Each row of a before or after table is a point. The points were changed in one or more steps. Then noise was added and the rows were shuffled. The steps act on columns, c1 being the first. Write out the steps. A step turns or swaps two columns, mirrors them in a line or flattens them onto one, adds a multiple of one to another, or multiplies or shifts one. Angles are multiples of 10 degrees, from the lower column toward the higher: turns from -170 to 170, lines from 10 to 170 but not 90. Use the fewest steps. Two steps may share a column if one is a turn and the other turns, adds or multiplies; they go together, in the order done. Otherwise the lowest column goes first.
(in the rows, 128 means zero)

Before (11 x 2)
[[128 139]
 [183 179]
 [105 113]
 [155 140]
 [165 106]
 [ 94 136]
 [154 163]
 [175  72]
 [121 133]
 [ 96 155]
 [113  76]]
After (11 x 2)
[[182 140]
 [176  39]
 [ 94 160]
 [164  80]
 [105 130]
 [119 140]
 [154 145]
 [127 141]
 [113  86]
 [ 96 177]
 [156 121]]
Steps: add -0.7 times c1 to c2

Before (14 x 4)
[[102 119  89 118]
 [ 99 116  93 161]
 [120 148  92 186]
 [127 128  98 159]
 [101 146  90 146]
 [202  92 125 165]
 [114  61  83 128]
 [114 152  90 118]
 [159  97 151  73]
 [109 135  82 172]
 [202 114 123 184]
 [ 99 114 143 143]
 [116 137 163 155]
 [162  96 181 181]]
After (14 x 4)
[[ 95 163 181 181]
 [115  99 143 143]
 [128 128 100 159]
 [119 101  88 117]
 [ 92 203 124 166]
 [114 100  95 160]
 [135 109  83 172]
 [137 116 163 154]
 [ 96 157 150  74]
 [ 61 114  84 127]
 [115 202 124 184]
 [151 115  90 118]
 [147 101  91 146]
 [148 119  93 187]]
Steps: swap c1 and c2

Before (13 x 6)
[[168 134 107 191 147 162]
 [ 68 175 116  98  63  98]
 [135 153 111 102 108 117]
 [ 83 130 113 190  93 106]
 [ 84  95 133 181 156 128]
 [ 96 175 163  99  63  91]
 [163 129 146 114 100 166]
 [116 122 139 103 155 142]
 [165 106 139 136  88 106]
 [121  99 125 160  91  80]
 [128 170 101 107 149 180]
 [164  95 178 144 147 172]
 [170 160 190 175 104  79]]
After (13 x 6)
[[ 79 159 189 177 124  97]
 [ 81 126 142 114 135 158]
 [116 152 113 102 142 111]
 [100 138 106 192  86 187]
 [119 177 161 101 199  86]
 [152 122 141 104 108 136]
 [139 167 100 105 111 173]
 [102  97 178 145  94 175]
 [144 131 110 190 183 125]
 [180  92 137 183 124 142]
 [112  96 123 160 168  85]
 [ 77 107 136 138 145 109]
 [151 174 118  99 214  90]]
Steps: turn c1 and c5 by -150 degrees; add 0.3 times c4 to c6

Before (13 x 9)
[[209 178 161  70 150 121 140 158 141]
 [116 193 116 122 125 175 104  91 155]
 [166  90 143 163 141 159 118 129 126]
 [214 109  99 149 172 181 115 120 193]
 [139 108 161  76  75 143 153 120 104]
 [102 156 169  61 136  98 115  99 108]
 [123 135 130 162 167 164 175  87 139]
 [122 129  94 109 161 199  75  82 103]
 [212 102 130  69 113  95 176 111 122]
 [168 154 103  63 114 137  74 176 181]
 [161 110 123 166 148 103 142 115  78]
 [107 170 116 110 165 187 122 152 167]
 [136 144 137 131 156 134 138  83 133]]
After (13 x 9)
[[115  94 144 160 147 158 119 131 165]
 [144 136 164  76 121 145 153 120 146]
 [163 108 122 167 141 106 141 115 174]
 [154 114  95 109 135 199  73  81 133]
 [100 142 119 109 120 186 123 153  94]
 [ 37  92  99 150 148 181 117 120 186]
 [109 178 116 123  98 175 103  90 106]
 [ 87 158 163  71 109 121 141 155 199]
 [154 144 168  62 119  99 114  99 109]
 [105 114 131  70 137  95 176 113 208]
 [ 65 156 100  62 115 137  72 174 151]
 [119 115 132 162 132 164 170  87 121]
 [122 129 136 130 125 132 138  84 133]]
Steps: turn c1 and c9 by 110 degrees; flatten c2 and c5 onto the line at 150 degrees

Before (13 x 12)
[[107 161 130 122 178 130 113 136 145  96  81  60]
 [108 137 119  94 108 105 164  98 145 119 146 130]
 [141 112 108 149 131 124 163 104 130   7 137  94]
 [109  41 105 109 107 133 172 169 124 136 132 117]
 [121 155 162 150 110 100 153 109 149 112 117 140]
 [133 165 102 107 105 128 171 109 139 129 103 134]
 [154 106 158 119 123 143 165 102 154 135 129 136]
 [113 132 112 118 126 144 156 116  92 104 156 111]
 [109 141 125 102 110 143 153  96 121 106 101 151]
 [112 165 156 138 115 154 161 106 155  76 147 129]
 [119 141 115 125 177 126 137 122 158 134 151 137]
 [131 134 132  95 153  77 106 186 160 134 146 126]
 [110 154 140 137 106 150 114  99 154 138 146 132]]
After (13 x 12)
[[121 141 163 150 111 101 127 159 148 113 117 155]
 [108 117 106 108 106 132  68 136 125 134 130  41]
 [140  94 109 148 129 124 124 170 129   8 136 112]
 [108  61 129 121 176 131 132 110 144  95  82 163]
 [111 129 157 137 115 152 122 167 156  77 147 165]
 [108 133 139 137 105 148 157 135 154 137 147 155]
 [109 132 118  94 108 106 132 175 145 120 144 136]
 [153 134 156 117 126 142 123 173 153 134 129 107]
 [121 137 115 124 178 127 125 139 158 132 151 142]
 [109 151 125 104 108 145 134 168 123 106 102 144]
 [130 126 130  93 153  78  98  74 160 133 148 135]
 [111 109 113 119 125 145 119 156  92 103 156 133]
 [135 134 100 106 104 128 114 170 138 128 103 165]]
Steps: swap c2 and c12; turn c7 and c8 by 130 degrees

Before (10 x 14)
[[122 159 125 142 171 154 137 157 130 115 189  83 110 135]
 [127 104  81 154 124 117 167  14 182  81  83  94 156 143]
 [ 66 147 144 118 110 153 131 147 182 108 142  90  94  92]
 [125 157 127 118  78 138 116 164 166  97 173  79  69 149]
 [131  92 178 114 139 143  73 162 104 174 109 148 199 108]
 [109 177 158 168 103 148 123 183 144  79 131  86  75 120]
 [ 85  97 150  78 171 146 108 115  83 110  84 157 203 162]
 [ 90  74 120 113 151 139 127 148  87 172  69 140 187 152]
 [109 136  99 152 139 178 104 124 168 121 124 122 161 157]
 [130 150  79 122 131 162 111  92 128 112 103  73 141 120]]
After (10 x 14)
[[119 135  71 152 141 105 104 122 169 122 121 121 162 155]
 [125 158 117 117  80 130 115 166 167  97 175  83  69 151]
 [ 91 174 121 168 102 145 124 182 144  79 132  87  76 120]
 [120 160 103 143 169 129 136 155 131 114 186  82 109 134]
 [ 60 143 111 120 109 106 131 144 182 108 141  93  96  92]
 [151 148  80 123 128 104 108  90 127 108 103  70 142 118]
 [101  93 133 113 137 169  75 164 103 175 111 145 201 105]
 [101  70 114 111 150 100 122 150  88 171  69 144 184 151]
 [158 102 123 157 124  91 167  15 180  78  81  96 158 141]
 [ 77  97 120  76 175 121 107 113  83 110  85 162 202 161]]
Steps: turn c3 and c6 by 70 degrees; turn c1 and c6 by 40 degrees

Before (11 x 20)
[[ 88 108 106 112 166 145  81 170 146 173 194 141 122 102  98 126 171 152
  164 130]
 [ 54 120  83 168 180 172 140 186 150 167 171 136 108  91  94 167 115 148
  157 156]
 [146 115 209 145 139 106  80 108 158  81  82 133 126 147 166 114 166 146
  120 154]
 [158  99 128 120 158 100  90 120 124  43 131 122 141  78 176 134 139 159
  122 107]
 [101  50 140 169 136  69 165 106  61 133 134 144 191 128 152 107 103  81
   63 166]
 [126 108 134 179 184  61 133  73 107 114  82 124 172 108 100  68 128 122
  114 128]
 [ 89 106 132 127 161 142 171 177 129 113 200 142  85 133  87 153 163 164
  133 131]
 [ 86 119 106 117 127 179 140 172 151 137 140 117 134 142 100 154 166 143
  163 103]
 [ 90 162 123  90 154 154 147 117 138 140 155 134 111 127 149 146 187 134
  148 166]
 [109  53 171 158 154  96 128  89  51  65 128  90 184 132 146  70 104  82
  119 194]
 [168 117 179 111 175 150  98 159 133  90  83 136  91  93 150 142 218 122
  143 128]]
After (11 x 20)
[[158 107 129 119 157 100  90 119 125  44 131 122 141  79 176 133 139 159
  108 106]
 [ 90 148 123  90 153 155 147 115 136 140 156 135 111 127 149 146 188 135
  156 167]
 [169 116 179 111 174 150  97 160 134  89  83 136  91  93 150 143 218 122
  126 128]
 [100  84 140 168 136  70 165 105  62 133 133 143 192 129 152 108 104  82
   58 166]
 [ 89 109 132 126 161 143 171 176 128 114 200 142  86 133  86 153 162 163
  115 131]
 [ 86 113 106 117 127 179 139 172 152 137 140 118 134 141 100 155 166 144
  133 103]
 [127 116 134 178 185  61 133  72 108 113  83 124 172 108 101  68 128 121
  111 129]
 [ 87 104 107 111 165 145  80 170 147 172 194 141 122 102  98 126 171 152
  126 129]
 [ 54 115  83 168 180 172 139 186 150 167 172 136 108  91  93 168 116 147
  132 156]
 [109  73 171 158 154  96 128  89  51  64 129  90 184 132 146  70 104  84
   76 194]
 [147 121 210 146 139 106  80 108 159  80  82 133 126 147 167 115 167 147
  117 153]]
Steps: multiply c19 by 0.4; turn c2 and c19 by 40 degrees

Before (8 x 32)
[[ 91  85 105 157 112  88 129 133 178 189 111  76 144 132 158  90  91 100
   97 166  85 173 122  84 102 178 118  85 123 134 202 106]
 [136 152 152 139 168 167 123 133 138 185 144 127 162 107 110 101 144 167
  157 134 145  91 146 131 181 122 174 145 183 126  84  89]
 [154 118  55 117 105  89  97 145 132  74 130  79 185  78  91 136  99 194
   94 110 103  78 192  99  82 201  88 147 207 123 159 153]
 [ 74  88  81 147 100  96 128  68 159 135  95  60 161 122 115  71 114 128
  105 133  98 147 116  74  86 177 132  48 105 158 162 126]
 [134 151 164 151 169 153 161 161 162 143 119 114 109 138 122 112 208 120
  175 152 154 129 166 152 184 118 149 122 161  93 119  75]
 [146  88 100  98 140 109  99 125 123 112 118  82 213  84 122  90 152 151
  129 114 137 110 178  91  86 183 113 149 201  94 175 149]
 [126 138 151 165 173 154 143 133 153 172  95 132 125 160 137 138 153  80
  184 146 158 112 137 163 147 111 198 111 170  96 127 121]
 [133 167 163 147 190 159 141 148 108 176 135 150 135 120 106 120 169 146
  157 131 174 105 181 171 118 119 156 134 143  60 103 100]]
After (8 x 32)
[[124 101 150 166 178 133 144 134 136 170  93 132 124 162 137 139 153  79
  182 147 159 113 136 163 146 111 197 113 170  96 127 120]
 [ 90 174 105 156 129  93 129 134 181 187 110  76 144 132 159  91  91  99
   98 166  86 175 121  85 101 177 117  85 121 133 202 108]
 [ 75 165  81 148 113  95 128  68 167 136  97  58 160 121 115  73 115 129
  106 132  99 148 115  74  86 177 132  49 106 157 161 128]
 [153 168  55 118 108 126  97 144 141  74 131  78 185  80  91 135 100 195
   94 110 102  78 192  99  82 202  88 145 208 122 158 153]
 [146 153 101  98 137  94  98 126 119 113 118  83 214  84 121  88 152 152
  130 113 138 110 177  91  87 185 112 147 201  93 176 151]
 [133 100 165 151 180 146 161 159 147 143 121 115 109 139 122 114 207 120
  175 151 153 128 167 152 184 118 149 122 162  93 118  75]
 [136  86 151 139 168 144 123 133 124 185 143 127 161 108 109 103 143 167
  156 133 145  93 146 131 184 121 174 146 183 125  85  89]
 [134  91 164 148 179 160 139 150  88 176 136 148 134 121 106 121 170 148
  157 130 175 105 182 170 118 119 155 133 142  59 102 100]]
Steps: turn c2 and c6 by 100 degrees; turn c5 and c9 by -20 degrees

Before (14 x 48)
[[160 132  92 157 140 131 141 115 106 114 135 119 149 146 133 115 143 108
  159 134 142 130 136 152 129 161 150 149 107 121 108 111 148 117 121 104
  103 126 154 104 106 116 119  99 116 170 147 121]
 [105 116  78 117 154 170 136 178 112 107 155 145 156 100 104 107 121 132
  132 117  83 120 140 140 119 129 137 104 123  98 143 164 125 109 141 148
  155 116 105 125 142 126 145 123 136 130 138 136]
 [150 142 142 114 132 114 100 132 155 116 131 147 108 154 127 152 127 111
  120 140  83 134 129 146 116 159 129 155  89 138  96 148 138 131 117 112
   98 159 158 117 145 141  88 117 136 125 103 121]
 [164 116 138 104 139 166 153 117 170 109 103 132 159 145 130  99 160 137
  116  79  94 167 141 153 148 105 137 153 142 146 153 139 123 157 142 110
  149 112 145 122 116 118 136 109 128 127 115 116]
 [162 123  94 154 114 104 117 129 112 111 148 110 140 111 132 152 112 130
  161 118 120 147 148 126 150 154 112 107  87 111 138 117 125 107 106 132
  161 162 130 149 137 118 126 129  91 157 100 150]
 [148 117 114 119  99 107 153 128 151 160 147 147  96 149  94 119 154 125
  169 137 111 174 159 157 109 159 159 165 148  94  96 159 158 100 139 140
  124 112 129 117 108 148 147 151 138 132 124 118]
 [142 146 105 158 116 105 159 126 141 110 108 141 144  86 106 157 135 142
  138  88 133 119 144 169 119 152 106 111 115 150 107 114 161  93 139 136
  140 136 146 152 124 132 101 117 135 129 122 112]
 [110 145 115 125 150 148 121 149 122 123 142 126 112 130 153 103 141 147
  116 130 134 157 176 113 124 135 132 123  96 148 127 157 145 121 164 113
  136 109 117 153 100 154 135 147 125 129 148 160]
 [139 156 137 126 140 122 100 120 171 137 121 105 139 104 131 135 167 122
  153 101 129 143 145 174 115 151 112 126 138 150 130 140 136 121 137 117
  157 108 134 156  99 168 141  95 126 141 133 115]
 [164 114 130 116 128 115 154 133 141 102 115 115 120 139 135 110 103 124
  176  80 124 171 126 148 137 103 129 109 130 113 132 122 167 123 145 149
  103 157 133 136 123 119 128 113 139 103 117 168]
 [140 103 137 129 142 107  97 135 145 140 142 125  94 105 143 136 144  95
  163  75 133 121 116 141 169 142 115 159 133 162 137 127 129 142 139  94
  132 146 107 140 148 142 146 141 138 103 115 121]
 [133 133 120 108 111 163 110 119 114 168 102 139  94 147 148 103 124 128
  138 135  83 143 131 123 138 102  96 123 140 113 129 111 146  99 152  82
  120 135 167 158  98 121 143 128 122 133 148 140]
 [103 120 141 107 118 145 108 115 112 167 132 105 130 155 100 135 161 110
  124  86 144 140 154 161 170 133 143 113 122 116 116 131 124 143 159 140
  108 123 114 140 155 148 136  94  85 119 112 129]
 [122 144 101 111 162 131 108 113 109 135 111 164  95  95 121 151 114 120
  119 141 108 117 131 137 101 162  98 103 136 102 100 143 171  99 113  96
  134 127 142 126 134 132 139 135 100 148 121 117]]
After (14 x 48)
[[166 117 137 102 142 168 153 116 169 135 104 134 159 144 131  96 158 127
  116  79  94 168 137 154 149 107 135 154 142 146 157 117 123 157 141 110
  147 111 145 124 107 119 155 109 126 128 115 116]
 [160 132  93 153 142 132 144 118 107 148 133 121 149 148 132 113 143 124
  157 131 145 132 134 153 128 161 149 150 106 121 109  99 146 117 122 129
  103 125 154 103 111 118 101 100 116 171 148 123]
 [110 144 114 125 149 150 122 148 125 156 141 127 112 130 156 104 143 128
  115 131 136 157 178 116 128 135 132 122  95 152 125 130 145 119 162  97
  138 106 117 155 117 153 147 148 125 127 148 154]
 [163 124  96 151 113 102 115 128 113 113 148 111 138 110 135 154 114 130
  165 116 119 147 148 128 149 155 114 108  88 111 138 127 124 105 107 140
  162 160 132 149 112 114 125 128  87 155 101 149]
 [153 144 142 112 132 115  98 133 155 110 133 146 107 155 132 151 130 126
  120 136  87 131 128 150 117 160 132 155  92 139  97 123 138 131 110  99
   98 159 160 113 122 141   6 120 132 122 106 120]
 [107 120 138 107 116 146 108 116 113 107 133 103 130 157  96 136 158 127
  127  86 143 141 151 164 172 131 144 114 122 117 114 139 122 141 160 135
  107 126 115 143 171 146 150  96  83 119 111 126]
 [142 101 138 129 143 108  93 134 145 109 142 124  94 103 143 139 141 126
  164  76 130 121 119 142 170 146 118 161 132 161 140  96 131 143 140 108
  133 147 108 140 143 141 183 144 137 100 119 121]
 [163 110 131 118 130 112 155 133 141 132 115 117 124 139 136 105 102 131
  173  78 124 173 128 147 136 103 125 108 127 112 135 143 165 125 147 141
  100 157 131 133 103 121 128 114 138 100 114 168]
 [146 147 106 157 120 103 160 126 141 131 108 143 141  85 107 159 137 129
  137  89 135 121 145 169 118 152 107 112 112 150 105 129 158  92 143 142
  144 139 144 152 110 134  46 116 136 128 124 111]
 [139 161 135 128 139 119 104 117 170 157 121 106 139 105 133 135 167 126
  155 102 133 142 142 175 113 149 109 128 137 147 127 127 141 120 136 112
  157 108 131 157 133 167 168  92 123 141 137 113]
 [131 134 122 112 111 164 111 118 111 164 100 137  92 145 146 104 123 127
  136 137  83 142 130 120 139 103  96 120 141 112 131  81 147  99 155 121
  120 135 168 157 160 119 174 129 124 133 150 140]
 [149 118 114 118  98 107 151 129 150 154 147 150  93 153  96 121 152 125
  169 138 112 177 158 161 112 160 162 164 150  97  97 153 157 101 139 111
  121 113 127 117 156 148 187 150 136 130 125 117]
 [122 143 101 112 164 129 106 116 108 125 111 164  94  96 120 152 116 127
  120 136 106 115 128 137 100 162  96 104 135 102 100 109 171 101 113  97
  132 124 143 124 139 129 160 135  99 149 120 116]
 [106 119  79 116 155 169 136 179 113 114 158 146 156  99 104 109 122 127
  131 115  82 121 141 138 117 130 137 104 123 100 143 162 125 111 140 108
  156 117 105 125 113 127 179 124 139 131 134 135]]
Steps: turn c10 and c41 by 80 degrees; multiply c18 by 0; turn c32 and c36 by -60 degrees; multiply c43 by 3

Before (9 x 64)
[[147 114 142  95 165 153 145 139 137 108 109 161 127 148 131 159 142 148
  165 122 139 119 148  99 134 145 140 117 143 136 135 123 123 127 107 148
  132 136 136 125 134 136  93 139 123 114 127 148 142 132 119 109 114 128
  116 145 123 132 135 142 157 103 132 135]
 [153 111 127 118 116 101 129 127 147 144 152 110 121 134 120 134 112 132
  122 135 147 122 120 114 119 135 119 130 164 152 117 130 110 134 117 108
  132 143 135 143 114 149 163 133 131 110 148 139 126 112 109 132 132 110
  121 115 143 104 129 107 110 134 140 136]
 [148 113 140 131 126 119 127 129 128 120 153 114 136 126 125 118 109 145
  143 123 144 118 104 110 125 126 131 138 131 143 143 141 133 119 135 123
  127 136 152 131 125 147 163 155 138 115 150 143 122 119 136 134 143 104
  125 125 142 113 130 103 114 138 137 127]
 [135 122 121 118 119 111 116 128 153 114 130 133 122 125 122 108 124 152
  143 125 135 111 123 119 111 134 128 146 127 132 134 137 116 107 131 112
  122 138 142 133 137 144 167 130 145 141 145 140 121 122 125 158 119 119
  125 126 125 113 115 112  95 134 118 135]
 [146 102 126  82 142 167 147 142 139  98  91 187 120 156 133 159 158 125
  151 112 127 126 138 100 114 112 134 105 134 136 142  98 139 137 117 140
  145 148 130 109 171 133 114 140 135 109 124 150 166 133 115 106 116 145
  123 145 157 145 149 142 165 121 110 107]
 [124 111 123 124 121  98 118 126 149 140 136 119 125 133 127 116 104 131
  127 129 133 114 118 124 113 140 145 138 158 153 134 135 127 109 116 122
  119 133 163 142 144 129 154 131 138 128 160 152 121 141 145 129 107 110
  114 115 145 115 118  84 105 135 120 112]
 [126 141 129 148 120 146 119 124 155 120 128  95 148 134 120 156 159 140
   92 126 121 158 138 180 123 131  94 147 125 109 113 124 146 144 135 116
  104 103 148 137 162 113 115 109 133 144 118 110 106  99 161 123 102 104
  124 114  93 155 138 107 116  91 118 118]
 [105 162 149 131 128 159 155 131 168 124 126 123 154 147 132 154 177 155
  116 154 120 142 131 189 144 123 109 136 114 110 125 113 133 164 148 112
  103 123 164 138 166 119  89 108 144 163 129 129 122  95 139 141 121 105
  130 102  96 140 139 126 129 104 113 134]
 [148 106 145 124 108 109 131 136 135 112 125 133 125 142  94 115 103 122
  119 131 121 125 115 114 132 135 122 131 138 129 125 140 118 119 139 115
  128 120 129 132 122 135 153 130 150 135 141 151 119 137 109 138 139 112
  130 138 134 115 129 106 109 124 126 129]]
After (9 x 64)
[[124 110 121 145 122  98 120 126 149 139 135 119 109 135 127 114 104 131
  126 130 131 115 117 124 113 141 145 123 159 154 133 135 126 107 117 122
  120 132 163 141 144 129 155 131 136 127 159 151 119 142 145 130 107 112
  114 114 144 115 117  83 105 135 119 113]
 [104 161 147 123 128 159 154 133 169 125 125 123 154 146 131 155 175 155
  116 153 120 141 131 189 145 121 109 118 114 111 127 114 132 164 147 114
  104 123 162 138 165 118  88 108 145 162 129 130 123  94 139 141 121 105
  132 102  97 141 140 126 130 105 112 135]
 [152 111 126 158 115 100 128 127 144 144 154 112 114 136 120 132 112 133
  122 135 147 122 119 115 120 135 119 137 165 151 117 131 109 132 116 107
  131 142 136 144 112 149 164 135 133 110 148 139 126 112 109 132 131 111
  122 113 142 105 127 108 110 135 141 136]
 [135 124 121 163 120 110 115 128 151 114 129 132 116 126 122 108 125 152
  141 125 135 110 124 119 110 134 129 122 127 131 133 137 116 108 132 112
  121 135 143 132 140 143 169 130 144 142 145 140 120 123 125 161 120 117
  123 125 125 116 114 112  95 134 118 135]
 [148 113 139 123 126 119 126 128 128 120 152 115 126 126 125 119 108 144
  142 124 143 117 103 111 124 125 132 115 129 144 144 141 132 119 137 125
  126 136 153 132 125 150 163 154 138 116 149 141 123 119 137 134 142 103
  126 124 142 112 130 102 113 140 137 128]
 [146 112 143 219 166 153 143 139 137 108 110 162 114 148 132 159 144 149
  165 123 139 120 148  99 135 146 139 171 145 136 135 123 123 128 107 147
  133 136 133 125 136 135  92 140 122 113 126 149 142 131 120 108 115 128
  116 144 124 134 136 141 158 102 130 133]
 [146 100 126 250 140 166 147 144 138  97  92 187 104 156 133 159 158 126
  150 113 127 127 140  99 113 114 135 197 133 135 142 100 139 136 118 139
  144 150 130 108 171 134 114 139 134 110 125 150 166 134 116 107 117 146
  122 145 158 142 148 142 165 121 110 105]
 [125 143 130  79 120 147 119 124 154 121 130  94 161 136 119 157 158 140
   92 126 118 159 140 178 122 132  95  91 124 111 114 123 148 144 136 116
  104 104 148 136 163 112 117 108 133 145 118 111 106  99 162 123 102 104
  124 113  93 157 138 108 116  90 118 118]
 [149 104 145 140 109 109 130 137 136 113 125 133 109 142  94 117 103 124
  120 131 122 123 115 115 131 135 123 130 137 128 126 140 118 119 140 115
  129 118 130 131 123 134 153 133 150 135 141 151 120 137 110 139 139 110
  128 138 133 114 129 106 109 124 127 128]]
Steps: multiply c4 by 3; turn c4 and c28 by -160 degrees; add -0.7 times c48 to c13
